Each wall is flat, endless, passes through zero and stands at right angles to its row. A trip goes straight from one point to another. Which walls does it cross, in order?

Walls:
(1): [ 0.39 -0.59]
(2): [-0.19 -0.27]
(3): [0.15 0.20]
(4): [-0.19  0.59]
(5): [ 0.04 -0.44]
Trips:
[0.22 0.05] to [0.02 0.25] => 4, 1
[0.26 0.41] to [0.51 0.13] => 1, 4
[-0.17  0.03] to [-0.59  0.39] => none

Walls:
(1): [-0.38 -0.06 -0.30  0.37 -0.19  0.06  0.03 -0.28]
(2): [ 0.03  0.81 -0.26  0.20  0.13  0.24  0.01 -0.11]
(3): [ 0.37 -0.32 -0.33  0.08  0.37  0.22 -0.19 -0.63]
(4): [-0.19  0.38 -0.26 -0.17  0.47 -0.11  0.33 -0.68]
(5): [-0.59 -0.11  0.11  0.13 -0.23  0.53 -0.14 -0.38]
Trips:
[ 0.27  0.85  0.26 -0.12 -0.32  0.04 -0.05 -0.43] to [-0.03  0.32  0.08 -0.45  0.13  0.27 -0.35 -0.08] => 3
[-0.13 -0.15 -0.29  0.02 -0.65 -0.24 -0.51  1.06] to [-0.33 -0.46  0.09  0.17  0.10  0.31  0.17  0.10] => 1, 5, 3
[ 0.17  0.17  0.41  0.05 -0.09 -0.17 -0.50 -0.30] to [ 0.17 -0.72  0.16  0.07  0.22 -0.27 -0.19  0.10] => 2, 5
[ 0.42  0.35  0.42  0.27 -0.84  0.05 -0.37  0.41] to [ 0.27 -0.29  0.49 -0.63 -0.16 -0.30 -0.30  0.46] => 2
[ 0.33  0.18 -0.44 -0.36 -0.49  0.13 -0.33  0.69] to [-0.27 -0.03 -0.74 -0.70  0.10 -0.62 -0.65  0.47] => 2
[ 0.81  0.58  0.22 -0.57  0.23 -0.32  0.10  0.09] to [-0.25 -0.40 -0.20 -0.02 -0.33 -0.05  0.75 -0.04] => 2, 1, 5
[ 0.15 -0.06 -0.23  0.48  0.14 -1.36  0.26 -0.14] to [-0.41  0.07 -0.14 -0.02 -0.24  0.69 -0.47 -0.72] => 3, 2, 5
[ 0.39 -0.58 -0.21  0.65 -0.09 -0.41  0.40 -0.15] to [-0.18 -0.27  0.35 -0.22  0.57  0.29 -0.40  0.31] => 1, 5

Walls:
(1): [ 0.43  0.51 -0.49  0.22 -0.20 -0.54  0.43 -0.26 -0.42 -0.17  0.07  0.36
  0.46  0.36 -0.18  0.35  0.01  0.11]
(2): [-0.59  0.81  0.52 -0.79  0.33 -0.26 -0.69  0.76 -0.28 -0.47 -0.10 -0.21
  0.57  0.40  0.28  0.17 -0.39  0.29]
(3): [ 0.07 -0.25 -0.29  0.32  0.21  0.11 -0.02  0.23 -0.70  0.02 -0.38  0.13
  0.07  0.41 -0.22  0.42  0.18 -0.46]
(4): [ 0.39 -0.04  0.77 -0.51 -0.70  0.83  0.43  0.23 -0.70  0.02 -0.23  0.74
 -0.26 -0.53 -0.04 -0.10  0.07  0.07]
(5): [-0.21 -0.26  0.14 -0.33  0.11  0.02  0.04 -0.81 -0.62 -0.76 -0.12 -0.13
  0.13  0.35  0.57 -0.12  0.67  0.33]
(6): [-0.05  0.04  0.31  0.56 -0.63  0.14 -0.23  0.24 -0.37 -0.62  0.28  0.45
  0.09  0.53  0.06 -0.33  0.07 -0.26]
Trips:
[-0.07 -0.67 -0.06 -0.26 -0.31  0.50  0.41  0.08 -0.53  0.94 -0.31 -0.29
  0.18  0.31 -0.46 -0.51 -0.04  0.05] to [ 0.42 -0.49  0.72 -0.15  0.40  0.12  0.14 -0.01  0.31  0.18  0.11  0.01
  0.37 -0.44 -0.16 -0.14 -0.06 -0.40] => 3
[ 0.11  0.24 -0.02  0.13  0.87  0.24  0.38  0.58  0.21 -0.13 -0.15  1.06
 -0.15 -0.80 -0.28  0.23  0.73  0.48] to [ 0.52 -0.57 -0.05  0.11 -0.08 -0.75  0.05  0.33 -0.20  0.27 -0.24  0.61
  0.15 -0.11  0.17 -0.48  0.02 -0.55] => 6
[ 0.27 -0.04  0.03  0.51  0.35  0.00 -0.32 -0.37  0.02 -0.16  0.06 -0.03
  0.69 -0.53 -0.04  0.15  0.07 -0.12] to [ 0.05  0.06 -0.39 -0.05 -0.07  0.18 -0.13  0.17  0.01 -0.01  0.55  0.10
 -0.32  0.01  0.27  0.14 -0.25 -0.15] => 5, 6, 3, 1
[-0.39 -0.12 -0.27  0.28  0.67  0.15 -0.29 -0.35 -0.26 -0.50 -0.20  0.45
 -0.06  0.22  0.16  0.07  0.00  0.26] to [ 0.48  0.00 -0.32 -0.02  0.04 -0.04 -0.77 -0.28  0.09 -0.27 -0.24 -0.15
 -0.34  0.29  0.44  0.36  0.42  0.43] => 6
[-0.13  0.22 -1.03  0.50 -0.28 -0.64 -0.13 -0.23  0.05 -0.33  0.09  0.39
 -0.04  0.40  0.11  0.05  0.34  0.37] to [-0.01  0.96  0.30  0.26  0.28  0.23  0.25  0.19  0.03 -0.31 -0.42 -0.22
 -0.22 -0.31  0.86 -0.18  0.07 -0.19] => 2, 3, 4, 1
